Rows are points. Each copy is the shape, with its points in the same order, turned, moved and blurred by noise. Say if it was mirrored as well.

Shape (7 x 3):
[[ 58  59 -32]
 [  4 -51  51]
 [ 27 -18  -1]
 [ 32 -13 -72]
 [ -9 -14  32]
 [ -6 -37  34]
 [-27  10   3]]
Copy 1:
[[-30  95  25]
 [ 63 -10  -3]
 [ 29  34 -11]
 [-38  59 -51]
 [ 29  -4  16]
 [ 42 -20  -2]
 [-10  -3  13]]
Copy 1 is: only turned
Copy 2:
[[ 40 -47  66]
 [-35  63  -8]
 [ 15  25  18]
 [ 83   3  12]
 [-21  25  -7]
 [-25  42 -15]
 [-10 -20 -19]]
Copy 2 is: mirrored

Shape (8 x 3):
[[ -5  90   8]
 [ 66 -28   1]
 [ -6 -22  31]
 [-14  47   1]
 [-17  -6 -15]
 [  2 -35  -5]
 [  4 -16 -21]
 [-11 -25 -16]]
Copy 1, 8 rows:
[[  9  55 -41]
 [-40 -79 -28]
 [ 31 -53 -11]
 [ 17  20 -16]
 [ 19 -25  26]
 [  9 -57  13]
 [ -3 -37  20]
 [ 14 -45  24]]
Copy 1 is: only turned
Copy 2:
[[-34 -78  74]
 [ 14  45  24]
 [-27  -2 -16]
 [-17 -62  32]
 [ 13 -34  -5]
 [  7  -3 -21]
 [ 22 -12  -2]
 [ 17 -18 -19]]
Copy 2 is: mirrored
Copy 3, 8 rows:
[[ 95 -33   2]
 [-53 -29  37]
 [ -7  33  30]
 [ 55  -6  -1]
 [  3  16 -23]
 [-30  18   8]
 [-15  -1 -13]
 [-14  21 -20]]
Copy 3 is: only turned

Shape, 8 rows:
[[ 19  11 -46 -13]
 [ 17 -40 -39  30]
 [-23 -18 -27  31]
 [ 24 -14  88  27]
 [-19  31  63  12]
 [ 32  42   7   6]
 [-33 -24  64  30]
 [ 28  -5  -3 -22]]
Copy 1:
[[ -2   8  27  39]
 [-43 -17  44 -24]
 [-65 -13   1   0]
 [-13  42 -40 -88]
 [-11  42 -63 -23]
 [  2  54   2   0]
 [-51  -1 -65 -58]
 [ 17   8   6 -12]]
Copy 1 is: only turned
Copy 2, 8 rows:
[[ 26  -6 -10   8]
 [  9  37  26  28]
 [ -7  37  27 -17]
 [-90  40 -54  26]
 [-63  20 -52 -42]
 [ -3   9 -58  -7]
 [-95  39  -7 -19]
 [-12 -13 -17  25]]
Copy 2 is: mirrored
Copy 3:
[[  5  32 -19   2]
 [-43  21  29  10]
 [-28  -6  20 -28]
 [ 14 -80  30  56]
 [ 27 -79  -1  -2]
 [  3 -25 -42  15]
 [  9 -77  52   4]
 [ 19   6   6  29]]
Copy 3 is: mirrored
